Every row gives one point. To make a cloud, some directions were put in groups of two or more. Within a group, all points are equally far from the middle, so they leave a hole (a ring in 2 directions, a hollow ball in 3). The other directions are filled evenly. Then the cloud was stretched, turned, moved and blurred a little. How many holes are there, and how many directions does each take, smallest first?
(in the rows, 128 means zero)

Cloud:
[[178 191  78]
 [118 136 100]
 [ 66 197 141]
 [185 178 134]
 [148 215  89]
 [149 183 172]
 [144 196  80]
 [152  93  44]
 [162 181  91]
 [179 183 186]
 [133 142 159]
 [163  87 186]
 [189 159  94]
 [ 78 153 113]
 [146  98  68]
 [175 183 120]
 [141 139  48]
 [121 139 110]
 [ 68 150 132]]
Holes: 0

Cloud:
[[152 135 220 169]
 [201 139 108 173]
 [118 160 177 136]
 [180 126  83 172]
 [202 152  89 177]
 [133 101 120 110]
 [110 136 203 127]
 [158  77 134 189]
 [212 205 139 194]
 [157 104 175  87]
 [109 172  70 115]
 [222 130 190 168]
 [139 178 162 167]
 [177 128  81 159]
 [108 177 128 156]
 [164 216 157 155]
 [171 236 151 109]
 [139  88 111 128]
 [123 133 135 208]
 [206 165 144 195]
 [128 155 152  92]
 [220 171 133 190]
 [199 200 101  92]
 [179 184 145 195]
 [ 83 133 139 122]
 [146 198 113  98]
 [166 161  68 121]
 [118 163 167 148]
 [162  83 117 164]
 [116 106 120 104]
 [193 191 198 168]]
Holes: 1 (2)

Cloud (31 x 4):
[[169 130  56 129]
 [144  95 136 189]
 [ 85  44 160 102]
 [136  68 140  61]
 [105  42 162  97]
 [122 194 102 158]
 [ 88 155 134 199]
 [156 183 107 145]
 [166  83 168  96]
 [172 168 104 140]
 [128 106 141  54]
 [167  86 167  93]
 [ 92 148 167 192]
 [153 184 129 143]
 [185 146 133 132]
 [ 58 142 124  66]
 [120  59  84  68]
 [116  43 152  86]
 [119 100 119  48]
 [ 47  65 157 110]
 [ 52 158  75 157]
 [ 46 159  72 129]
 [ 75 145 197 151]
 [ 97 188 117 178]
 [163 155  65 132]
 [108 138 156  66]
 [ 92 181 126 186]
 [ 48  59 122 110]
 [130 106 143  55]
 [ 64  95 196 135]
 [ 91 172 146 191]]
Holes: 2 (2, 2)

Cloud:
[[171 175  76  89  82 120]
 [144  67 167 130 117  74]
 [183 167 188 163 145 141]
 [125  57 126 203 121 190]
 [140 151 152 210 132 110]
 [ 95  88 160 171 189 133]
 [137 144  76 116  53  87]
 [133 210 131 172 116 123]
 [ 93 103  59  79 134 101]
 [174 122  95  96  66 180]
 [200 104 162  84 135 100]
 [181 200 144  86 143 127]
 [120 183  99 186 132 157]
 [112  72 120 157 196 156]
 [165  38 142 114  95 132]
 [ 78  51 135 110  46 148]
 [ 46  99 133 105  91  73]
 [109 113  54 136 183 139]
 [ 94  71 164  86 101 180]
 [ 76  68 125  80 150 170]
 [190 133 138 189  89 100]
 [117  94 140  92  55 189]
 [ 75 173 107 138 191 136]
 [110 115  57 106  57 146]
 [185  95  82  85 119 171]
 [111 120 129 112  39  64]
 [131 142  94 143 198 181]
 [142 125 182  85 154 165]
 [ 76 135  60 143 167 174]
 [ 78  53 121 119 104 215]
 [115 149  93 155 196 175]
 [ 26  53 139 157 101 185]
 [ 69 103 152 205 147 113]
 [129 112 191  96  51 150]
 [125  98  41 149  97 176]
 [131 101  59  82  63 124]
 [162 114  86 130  35 100]
 [ 48 148  99 114 178 142]
 [ 30  91 134 176 153 202]
 [130  47 125 131  96  76]
 [200 171 137  78 107  56]
 [112 103 194  98  56 147]
 [ 59 137 114 143 131  64]
 [ 68 122  92  66  90 148]
 [201 120 186  99 120  94]
 [204 164 174 130  77  75]
 [167  75 131 172 116 204]
 [144 142 161  66  95  50]
 [ 56  82 175 126 164 170]
 [ 97  94 212 129  95 103]
 [161 142 118  58  98 169]]
Holes: 1 (6)

Cloud, 87 rows:
[[236 188 135 102 102 104 123 117]
 [153  85 160 159  80 145  36  69]
 [194  59 158  97  73  63  70 140]
 [ 95  67 167 111 167 101 165 137]
 [170 138 136 196 109 200 104 160]
 [156 114  68 157  51 141 157 134]
 [202 138 148  96  85  65 185 112]
 [122 134  65 118 192 158 121 104]
 [166 174  81 181 143 137 164  77]
 [160  83 137 143 137  30 125 133]
 [119 163  99 114 160  93 143 245]
 [183 139 185  70  97 149  94  93]
 [185 160 129 196 133 147 126 206]
 [157 180 135  75  76 131 116  77]
 [ 68 110 157 147 160 153 147 181]
 [134 139  97  72 158 131 151  64]
 [ 93  87  36  97 115  84  98 152]
 [ 41 113 152 127 119 164  96 143]
 [146 169 135 211 144 109 110 176]
 [111 205  76 125 176  65 199 121]
 [183 140  47 116  82  86 110  80]
 [193  73 157  63  78 111 124  89]
 [215  57 134  94  74  90 111 104]
 [223 144 121 132  50  79 130 137]
 [178 149 184 185 103 165  97 184]
 [149 153 171  98 201  80  72 123]
 [169  74 181 113  90 191  67 176]
 [121  91 109 123 163 116  61  53]
 [162 143 174 154 189  64 128  99]
 [ 74 132 178  81 138  83 103 181]
 [119 100 216 107 162 123  60 133]
 [127  83  48 132  70 125 149 170]
 [149 190 130 135 140 189 171 172]
 [ 67 166  95  89 114 146  71 142]
 [162  69 176 108 125 145 181 169]
 [225 142 120 115 126 102 173  75]
 [205  86 105 124 173 157  72 119]
 [158 164 118 111  32  99 172 133]
 [226 148 124 159 188 110  98 121]
 [ 55  95 123 158 138 127 108 180]
 [145 209 109 124 181  54  85 152]
 [ 99 183 149 127 113 176 170  99]
 [175 142 199  95 100  92 160 193]
 [ 93 129  95  87 197 104 170 101]
 [126 189  68  92 150 101 217 121]
 [113 158 150 131  27 115  76 144]
 [170 205 162 119 167 111 201 152]
 [127  78 130 155 184 155  54 144]
 [150  57 113  88  67 130 137 201]
 [168 158 139 135 191 119 140  54]
 [110 100  66 161  74  82 126 151]
 [109 192  53 149 156  58 173 120]
 [153 107 151  90 196 165 120 130]
 [214 129  77 104 105  92  43 113]
 [ 73  50  93  84 128  90 115 131]
 [176  60 174  87  74  79  40 132]
 [ 60 131 117 114  74 166 153 126]
 [165 163 204 121 105 182 116 161]
 [150 214 184 154 128 140  97 107]
 [167 135  62 103 192 123 179 186]
 [190 171  69 178 129 153 171 117]
 [200 151 128 157  72 110 146 210]
 [160 185 116  59 122  26 120 151]
 [187 184 123  87 193  74 186 159]
 [141 100 158 150  80  84  32  89]
 [152  90 181 127  60  89  32 104]
 [ 78 132  97 129  86  92 110 216]
 [178 164  88 127 207  53 111 178]
 [168 210 127 162 104 118  56 139]
 [121  89 160 106  30 113  70 181]
 [ 94 125 192 151  60 152  58 122]
 [160 145  64 170  87 172 166 131]
 [210 191 183 145 154 119 147 119]
 [152 117 127  78 133  12  88 114]
 [181  53  98 113  68 157  56 168]
 [157  92 102 166  80 127 137  60]
 [158  99 153  88  73  39 138 100]
 [ 99 140  62 179 152  80 101 127]
 [111  90  84  99  57 170 139 161]
 [155 120 183 129 125 148 155 224]
 [ 77 199 138 123 180 132 126 172]
 [218 201  75 130 141 124 157 177]
 [198 157 136 127  69  86  47  94]
 [226 169  81 129 105  52 122 165]
 [ 93  47  95 118 134 160 138 117]
 [ 95 167  43 104 152 108 128  82]
 [147 111  74  53 160  42 143 173]]
Holes: 2 (4, 4)

Cloud:
[[148 162  95  42 117 103 122  89  73]
 [ 59 125 156 170 155 198 109  59 139]
 [ 99 191 184 141  99  75  99 122  49]
 [204  98 127 117 131  99 148 204 113]
 [ 65  92 156 133 143 188  69  46 187]
 [163  89  20 109 113 120  90 122 155]
 [ 74 171 118  79 193 126 190  41  90]
 [121 115  15  98 137 128 137  54 166]
 [159 161 153 140 182  71  99 167  97]
 [ 81 150 111  83 100 163  38 153 101]
 [140 149 141 169 104 108 181 102 154]
 [119 131 117 174  23 115 106 171  94]
 [154  54 155  51 142 118  84 145  56]
 [135  82 159 123  48 109  85  80  91]
 [117 150 125  88 200 122 113  29 161]
 [171  30 100 111 121 122 119 132 105]
 [120 137 181 167  97 202 144 119 161]
 [157 146 109  55 113  55 128 163 131]
 [145 167 172  84 115 222  64 122  81]
 [127  98 109  88  69 101  22 159 117]
 [123 151 159 111 148 177 124 211  83]
 [153 106 122 174 122 103 163 161 104]
 [138 136 190  98  56 144 124  82 161]
 [163 118  77 106 201  99 105 125 145]
 [ 64 125 114  97 190 115 104 106 177]
 [108 124 110  56 188 143 143  57  80]
 [ 66 172 131  97 127 102  54 137  84]
 [114 165 109 111 160 192  60 158 111]
 [ 52 139 183 112  75 131 135 103 136]
 [164 107 124  58 174  35 135 121 101]
 [120 189 191 138 180 124 126 150 161]
 [122 138  25 106 112 184 136 141 166]
 [ 52 162 176 151 192 118 166  81 101]
 [138 162 183  38 168 113  91 140  71]
 [139 177  59  73  57  89 144 112 133]
 [150 189 131  67  87 208  86 119 119]
 [171  89  85 138  92 198  43 105 135]
 [139 121 125  84  34  99 146 102 138]
 [101  64 136  39 100  91  60 139 113]
 [ 89  86 188 130 132 126 118  98  40]
 [130  74  99  90  37 143  39  75 135]
 [144  82 124  92  53 131 112 156  51]
 [ 91  75 151  39 124 107  62  55 103]
 [125 172 144 137 166 129 123  72  21]
 [136  60 174 126  94 213  29 112 111]
 [130  20 100  49 108 135  99  69 139]
 [122 169 140  68 129 159 158  72  47]
 [ 61 123 156 114 165  74 101 149 116]
 [111 165 129 167  64 188  89 189  44]
 [120  95 162  57  71 105  27 106 118]
 [138 170 152  82 185 139 147 194  98]
 [163 169 151  94  36 127  78 116 101]
 [134  55  56  83 155  78 117  88 144]
 [150 226 114 147 120 142 128 103  25]
 [155 120  48  90 131  82  70 112 129]
 [136 119  91 139  66 207 167  97  89]
 [ 97 152 150 146  88 184 148  14 116]
 [182 164 139 128 173 107 140  60 117]
 [ 84 117 180 110  85 139 159  73 158]
 [129 148 122 116  52 147  47  67 169]
 [164 191 144 180  87 187 119 179 122]
 [112  75 148  69 114  75  88  71 197]
 [163 152 142 120 127 150 209 128  90]
 [183 192 138 132 153 127 167 189 122]
 [ 91 178  88 207  96 204  96  78 112]
 [108 101 201  84 143  86 113 147  41]
 [ 90 211 151 119 105 199  86 140  41]
 [ 81 195 128 146 153 100 194  48 146]
 [127 104 105 146 165  98 190  71 110]
 [148 176 149 178  89 190  73  82 131]
 [144 238 126 126 170 145 175 121  78]
 [153 110 169  58  88 119 121 183  70]
 [107  58 120  65  50 112 107  84 110]
 [154 222  85 137  52 185 115 140  67]
 [118 185 116 204 109 162 129 176  35]
 [136 175 160  88 101 200 119  54  83]
 [104  67 116  44 116 108 148 138 111]
 [192 128  91  95  92 121 124 190  56]
 [ 59 174 145 128 140  83  90  74 131]
 [158 135 111 138  78 102 177  76  50]
 [115  32  77 105 132  88 116 127 134]
 [ 93 181 102 166 143 214 199  95 117]
 [160 168 195 112  72 123 150 134  88]
 [122 212  92 151 146 175 204  87 156]
 [ 89  57 142 148 161 146  95  95 172]
 [102 113 122 178  97 107  90  50 117]
 [186 115  97 159 169 148 123 104 153]
 [125 203 117 176 129 180 145 192  75]
 [158 169  86  82  60 189 123  78 182]
 [ 91 158  54  58 111 160 114  81 178]
 [ 93 148 110  90  71 165  66  45  59]
 [158  86 171 127 180 183 115  69 107]
 [183 120 144  99  68 109 157 125  70]
 [197  75 147 123  75  79 107 125 101]
 [ 71 146 144  95 208 106 143  64 166]
 [110 110  66  75  77  98  86 154 169]
 [127  24  99  79 135 110 138  80 132]
 [ 73 132 151  86  64 217 110  84 176]
 [115 174 188  66 136 145 184  99 128]
 [118 159  94 103  70 138 129   8  82]
 [ 86  77  62  58  85 114  64  86 111]
 [185  70 111  81 107 152  59  73  93]
 [ 68 147  91  89 166 129  70 138  90]
 [143 169 185 135 156 178 187 141 118]
 [ 70 139 116  37 151 103 113  50 106]
 [ 62 187 153 103 175 146 194 133  59]
 [152 155 105  42  88 109 138 110 177]
 [ 57 222  79 127  93 146 197  77 168]]
Holes: 1 (8)

Cloud:
[[162 136 124 176 118 124  73 142  99]
 [156 182 143 161 137 121 145  74  92]
 [191 155 112 105  95  74 101 129 213]
 [146 115  98 172  80  95  75  92 146]
 [151  98 181  93  72   7  95 143 134]
 [148 138 169 103 181  64 112 184 120]
 [ 88 117 132 124 142 152 114 104 135]
 [153 126  76 152 150 135 172  64 116]
 [149 115 149 193 119  50  72  82 123]
 [ 95 139 107  99 167 140 138 155 124]
 [ 89 125 154  84 119  75 142 100 124]
 [167  93 147  51 106  74  72 144 109]
 [158 147 136 171 120 160 152  85  73]
 [ 79 112 107 156 101 125 112  99 182]
 [133 111 143 136  33  78  94 117 163]
 [198 142 168 157 124 151 122 135  77]
 [131  88  88 101 158  90 118 131 150]
 [114 166 155 188  93 131 152 113  99]
 [109 150 126 102 165 149 153 178  92]
 [106 154 126 161  88 105 135 215 147]
 [150  81 172 143 129  63 135 211 158]
 [ 99 120 141 169  70 114 115 129 205]
 [160 135 111  54 109 104 164 150 143]
 [197 146 100 150 160 161 138 176 119]
 [133 142 202  95 106  75 105 189 135]
 [103 209 154 128 118 107 139 158  98]
 [136 165 116 145  59  82 106 171 116]
 [168 125 158  95 127 102  49 113 154]
 [101 115 137 172 107 114 161 138  69]
 [184 123 132  81 123  77 125 185 175]
 [216 126  77 104 124 109 108 110 128]
 [144 105 130 175 111 101 139  52 147]
 [135 126  91 225 153 162 198 124 114]
 [145 162 206 132 150  58  94 150  86]
 [137 159 171 117  71  59 112  75 137]
 [136 165 182 184 103  54  97 145 129]
 [148 149 128 118 161 132 174 181  66]
 [ 92 142  80 174 149 146 144 130  75]
 [168 177  77 192 150 161 112 142 158]
 [116 173 128 194 169 157 196 116 146]
 [153  92 102 159 136 160 167 200 149]
 [128 170 132 151 135  62  90  70 109]
 [164 147  82 151  96 123  76  90 120]
 [165 178  72 133 140 107 138 204 124]
 [126 103 162 119  50 116 121  98 134]
 [167 181 109  96  57 117 103  99 138]
 [183 122 150  80 106  56 145 144 170]
 [106 117 159 156  99  92 123  67 177]
 [ 94  80 157 132 105 151 128 145 127]
 [210 119  94 183 139 152 114 132 101]
 [129 155  59 114 144 110 131 128  81]
 [154 128 180 151 127   8  80 128 100]
 [122 163 127  69  88  89  85 163 172]
 [166 103 128 127 157 105 144  56 134]
 [144 105 167 142 116 123 100 199 102]
 [125 174 134 114 162 111 133 158  65]
 [ 93 116  98 144 102 132 102  92 178]
 [167 152 147 164  70  94 145  94 129]
 [172 116 164 129 153  89  56  96 173]
 [135 130 152 208 184 143 109  90  97]
 [167 104 109 191 138 172 154 173 153]
 [188 136  74 131  78 119  94 103 172]
 [ 74 110 132 108 101 156 146 117 128]
 [124 101 104 167 182 129 123 180 112]
 [182 141 173 157 203 113 111 113 135]
 [117 190 193 135 124 112 126 140 114]
 [143  81 108 172 182 134 156 128 173]
 [187 169  66 102 134 115 152 120 105]
 [184  97 178  98  99 131 146 120 138]
 [155 130 151 107 106  65 149 157  66]
 [171 151 151 135 152 107 179 181  92]
 [139 112  36 110 133 105 137 130 161]
 [ 59 134 120 113 131 169 173 147 122]
 [162 156 200 177 165  98 130 115 133]
 [153 111 146 169 108  52 130 192 107]
 [185  86  67  98 145 100 118 126 113]
 [101 126 104 114 141  69 106 151 186]
 [155 110 142 133 131 114  57 110 172]
 [124 176 106 133  69 121 124 163  94]
 [139  49 155 117  87  66 127 176 156]
 [117 159 146 155  82  39 131 148 118]
 [131  89 143 103 167  50 135 126 150]
 [101  89 107 141 109  64 146 157 192]
 [124 143 139 176 173 141  93 108 151]
 [155 122 133 150 110  64 135  89 203]
 [179 136 142 159  92 119 162 100 102]
 [125 139 141 120 130  75  65  97 183]
 [169 102 168 140  84 109  72 143 184]]
Holes: 3 (2, 2, 4)

Cloud (97 x 9):
[[ 84 196 146 137  50 200 210 113 137]
 [ 93  55 152 157 125  84 232 115 144]
 [143 138 169 111 202  77 127  40 173]
 [116 169 149 170  30 161 128 103 136]
 [139 131 143 106 139 155 183 235  63]
 [ 82 146 104  81  71 110 111 118  75]
 [169 163 101  94  67  70 165 166 124]
 [114 146 153  93  97 163  61 149 182]
 [144 196 148 106 172 210 206 124  98]
 [108 140  85 224 133 117 191 101 139]
 [ 28  82 106 157 116 116 136 140  74]
 [125  68  71 128 145 209 118 170 129]
 [154 135 122 101 134  45 165 130  70]
 [211 193 133  77 113 127 121 119 119]
 [174  79  96 179 146 109 167 191  89]
 [102  80  77 162  67 150 112 190 104]
 [137  93 143  94 197 109 226  88 140]
 [160 142 134  78  95 142 148  76 217]
 [195 112 114 142 101  59 180 188 111]
 [ 67  92 175 111 150  51 138 107 170]
 [138 218 149 178 180 167 148 143  67]
 [171  54 148 150 184  84 185 110 141]
 [156 122  99  72  93 127 143 213 184]
 [116 114  92  97 154 120 192 213  99]
 [163 167 136 135 132 221  91 159 149]
 [ 96 157 138 126 164  71 145  54 181]
 [143 181 182 172 133 102 106  86  92]
 [140 175 147  50 221 168 110 104 139]
 [110 172 133  93 233 169  92 110 152]
 [154  72 116 187  48  96 156 200 125]
 [ 50  75 159 100 130  94 136 179 110]
 [ 60 189 138 144 123 108 134 108 155]
 [167  85  73  76 166 117  62 174 173]
 [174  79  90 133 169 126 166 179  92]
 [ 96 152 125 105 117  53  84  53 176]
 [145 149 117 138  15 168 159 100 130]
 [142 180 133  91 186 190  66 124 124]
 [135 199 132 178 120 130 179  91  44]
 [108 116 152 124 230  98 170 197  99]
 [185 152 164  77  80 175 222 161 132]
 [ 48 176 168 105 209 103 160  76 114]
 [108  70 169 177 110 175 163 149 195]
 [ 59 133  90 200  66 131 131 127  91]
 [169 154 162 169  69 171 189 199  39]
 [ 67 122 151  38 130  64 116 110 144]
 [ 39  37 118 154 173 112 171 130 140]
 [165  97  93 159  76 140  77 190 155]
 [104 168 209 166  92 115 234  98  72]
 [152 163 134 118 143 130 188 201  39]
 [108  76  96 114 142  62 109 183 149]
 [112 199  87 119 178 102 121  43 105]
 [127  73 151 173  69 122 202 171 195]
 [159 127 105 122 100  51 141  66 172]
 [170 109  73 175 123 130 104 193 131]
 [ 90 123 184 103 174 183 105 193 119]
 [ 45 130 110 127  97 104 198 113  77]
 [ 53 162 173  68 128 113 143 105 145]
 [166 116 164  46 135 132  98  88 217]
 [201  70 159 150 134 156 167 181 185]
 [ 84 105 155 156 142 147 108 233 110]
 [160 150 124 136  26 196 170 174  88]
 [165  95 118 160 178  75  88 163 129]
 [118  76  76  46 169 117 122 172 151]
 [122 146  43 130  83 196 158 196 143]
 [ 79 150  60 146 112 129 223 103 138]
 [ 80 175 131 170 187 202 167 124 165]
 [112 152 195  96 179 178 123  56 130]
 [127  59 164 194  72 184 203 155 145]
 [114 170 123  85 203  46  95  99 120]
 [102 181  78 130 160 146 231  83 140]
 [ 86 109  74 192 124  94  84  98 116]
 [105 111 147 194  49 118 126 129  64]
 [ 47 130 157 147 171  98 118 161  54]
 [171 130 150 147 128 135 224 112  66]
 [169 136  81 138 151  93 131 199 142]
 [148 104 215 120 222 120 137 110 133]
 [104 169 154 112 114 243 148 154 115]
 [103  95 103 186 173 203 134 211 134]
 [116 160 181 105 153 205 135  70 131]
 [121 134  35 120 185 156 112 117 149]
 [181 161 114 120  54 113 146  77 172]
 [ 97  59 145 103 174 105  75 197  92]
 [200 135  87  92 157 184 107 105 178]
 [ 99 179  56 119 183 146 121 107 152]
 [ 80  57 184 158 101  98 158 147 167]
 [148 120 190 176 124 157 131 125  61]
 [180 145 134 209 117 183 127 140 110]
 [ 40 125 185 134 141  99 185 173 111]
 [187 185 140  81  73 149  92 104 149]
 [132 219 157 187  95 119 171  78  87]
 [ 74 116 162 210 209 180 180 127  90]
 [170  80 173 177 147  51 179 149 111]
 [121  91 208 170 123  90 104  87 141]
 [ 84 170  97 162  73 110  88  75 102]
 [ 69 111 168 156 114 161 132 207 160]
 [182  84  96  99  41 146 142 134 151]
 [ 79 194 110 123 185 181 144 126 166]]
Holes: 2 (4, 4)
